Rows are points. Each copy is the shape, with its points in the same order, turned, moved and blurred by noise. Is it also mirrored, or only turned?

Shape (8 x 3):
[[ 0.05 -3.54  0.11]
 [-0.86  2.32  1.49]
 [ 0.64  1.37  1.24]
 [-0.35 -1.74  0.47]
 [ 0.95  0.32  1.20]
 [ 0.80 -0.96 -0.53]
 [ 1.40  1.67  1.90]
 [-0.85  1.33  0.29]]
Copy 1 (8 x 3):
[[ 3.78  1.21  1.63]
 [-2.25  0.95  2.02]
 [-1.17  1.29  0.69]
 [ 1.99  1.01  1.87]
 [-0.18  1.51  0.40]
 [ 1.59  0.12  0.41]
 [-1.59  1.87 -0.05]
 [-1.03  0.03  1.92]]
Copy 1 is: only turned
Copy 2 (8 x 3):
[[-0.46 -3.09  2.11]
 [-2.45  2.25 -1.01]
 [-1.50  0.44 -1.70]
 [-1.24 -1.23  1.51]
 [-1.20 -0.52 -0.92]
 [ 0.27 -0.85  0.22]
 [-1.76  0.22 -2.41]
 [-1.07  1.78  0.01]]
Copy 2 is: mirrored

Shape (8 x 4):
[[-0.87  0.22  0.31  0.75]
 [ 3.95  1.72 -1.11 -2.43]
 [-0.11 -1.06  0.08  2.31]
 [ 0.57 -0.71  0.14  0.28]
 [-1.46 -1.90  0.40 -0.49]
 [-0.30  0.74  0.07  0.88]
 [ 1.46  1.68 -0.70 -2.27]
 [ 0.37  0.99  2.13 -1.60]]
Copy 1 (8 x 4):
[[-0.39  0.25 -0.46  1.03]
 [-1.41  2.21  4.30 -2.27]
 [ 1.64  0.51 -0.58  1.01]
 [ 0.39  0.13  0.38 -0.27]
 [-0.21 -1.18 -1.48 -0.74]
 [-0.34  0.80  0.08  1.11]
 [-2.29  1.37  2.27 -1.30]
 [-1.93 -1.30  1.96  0.38]]
Copy 1 is: only turned
Copy 2 (8 x 4):
[[ 0.25 -0.13  0.78 -0.08]
 [ 0.20 -3.57 -4.12 -0.03]
 [ 1.68 -0.97  1.83 -1.16]
 [ 1.40 -0.65 -0.30 -0.91]
 [ 2.04  1.62 -0.07 -0.36]
 [ 0.00 -0.67  0.72 -0.16]
 [-0.40 -1.52 -2.96  0.96]
 [-1.02  0.55 -2.20 -1.16]]
Copy 2 is: mirrored
Copy 3 (8 x 4):
[[ 0.38  1.35  0.44  0.93]
 [-1.18 -2.20 -4.60  2.75]
 [ 2.13  1.22  0.09  0.17]
 [ 1.11  0.01 -0.62  0.67]
 [-0.34 -0.15  1.62 -0.69]
 [ 0.30  1.32  0.14  1.37]
 [-2.10 -1.02 -2.04  2.11]
 [-0.55 -1.54  0.88  3.01]]
Copy 3 is: mirrored
Copy 4 (8 x 4):
[[-0.19  1.12  0.86 -0.34]
 [-1.34 -2.87 -3.50  1.44]
 [ 0.75  0.07  1.67 -1.81]
 [-0.05  0.04 -0.37 -1.26]
 [ 0.64  2.38 -0.50 -1.53]
 [-0.44  0.35  0.95 -0.07]
 [-1.26 -0.49 -2.24  1.65]
 [-2.65  0.91 -1.35 -0.39]]
Copy 4 is: mirrored

Shape (11 x 8):
[[ 1.29  1.55  1.82 -2.96  2.10  1.58 -2.98  2.15]
 [ 1.34 -0.04  0.89  0.42 -1.11  0.97  0.88 -0.69]
 [-0.62  1.92  0.75  1.58  0.87  0.84  1.82  1.10]
 [-1.23  0.77  0.89 -0.12  1.55 -0.24 -1.32 -0.80]
 [ 2.43 -1.06 -0.42  1.44 -1.29  1.22 -0.82  0.71]
 [-2.05 -2.32  0.69  1.00  1.15  1.46  1.73 -0.09]
 [-2.25  1.18  0.02  1.49  0.67  2.48  0.45 -0.01]
 [ 0.39 -2.03 -0.13 -2.20 -1.83 -2.26 -2.97 -0.44]
 [ 0.15 -0.14 -0.69 -0.54  1.67  0.89 -1.57 -0.92]
 [-1.47  1.36 -0.42 -1.67  0.06 -0.39  0.81 -0.14]
 [-1.60 -0.89 -1.90 -0.51 -0.85 -3.10  0.72 -1.13]]
Copy 1 (11 x 8):
[[ 3.01  3.34  0.13 -2.71  2.95  1.55  1.01 -0.54]
 [-1.00 -0.60 -0.32 -0.54  0.96 -1.18  0.23 -0.67]
 [-0.64 -2.24 -1.14 -0.40  2.66  1.14 -1.89 -0.06]
 [ 1.74  0.71 -0.25  0.98  1.77 -0.56 -1.85 -0.17]
 [-1.99 -0.40  2.13 -1.67 -0.04  0.20  0.46 -1.75]
 [-1.18 -0.74 -1.27 -0.62 -0.57 -0.28 -3.90  1.08]
 [-1.01 -0.36 -0.97 -0.36  2.74  0.39 -3.44 -0.20]
 [ 0.46  2.94  0.40  2.15 -1.97 -0.30  1.74 -1.26]
 [ 1.51  1.32 -0.52 -0.92  0.61 -0.70 -1.66 -2.22]
 [ 0.57  0.19 -2.72  1.02  1.58  0.75 -0.98 -1.57]
 [-0.07 -0.25 -1.72  3.41 -1.71 -0.16 -1.16 -2.30]]
Copy 1 is: only turned
Copy 2 (11 x 8):
[[-0.47 -1.06  2.88 -0.81  2.79 -3.23  1.64 -2.57]
 [ 0.83 -0.16 -0.26  0.00 -0.87 -0.18 -1.51 -1.55]
 [ 0.13  2.16  2.27 -0.32  0.36  0.52 -2.61 -0.87]
 [ 0.31  0.64  2.03 -0.83  0.62  0.64  1.66 -1.19]
 [ 0.35 -1.90 -1.15  0.45  0.51  0.04 -1.13  0.34]
 [-2.09  1.71  0.81  1.61 -0.66  2.06 -0.63 -1.79]
 [-0.16  0.35  3.37  0.73  0.05  2.11 -1.35  0.14]
 [-1.14 -1.55 -1.81 -2.80 -0.91 -0.79  3.13 -0.11]
 [ 0.60  0.04  0.87  0.75  0.70 -0.63  1.95 -0.18]
 [-0.55  1.55  2.40 -1.17 -1.40 -0.99  0.34 -0.37]
 [-0.54  2.53 -0.89 -1.68 -2.40  0.51  1.43  1.64]]
Copy 2 is: only turned
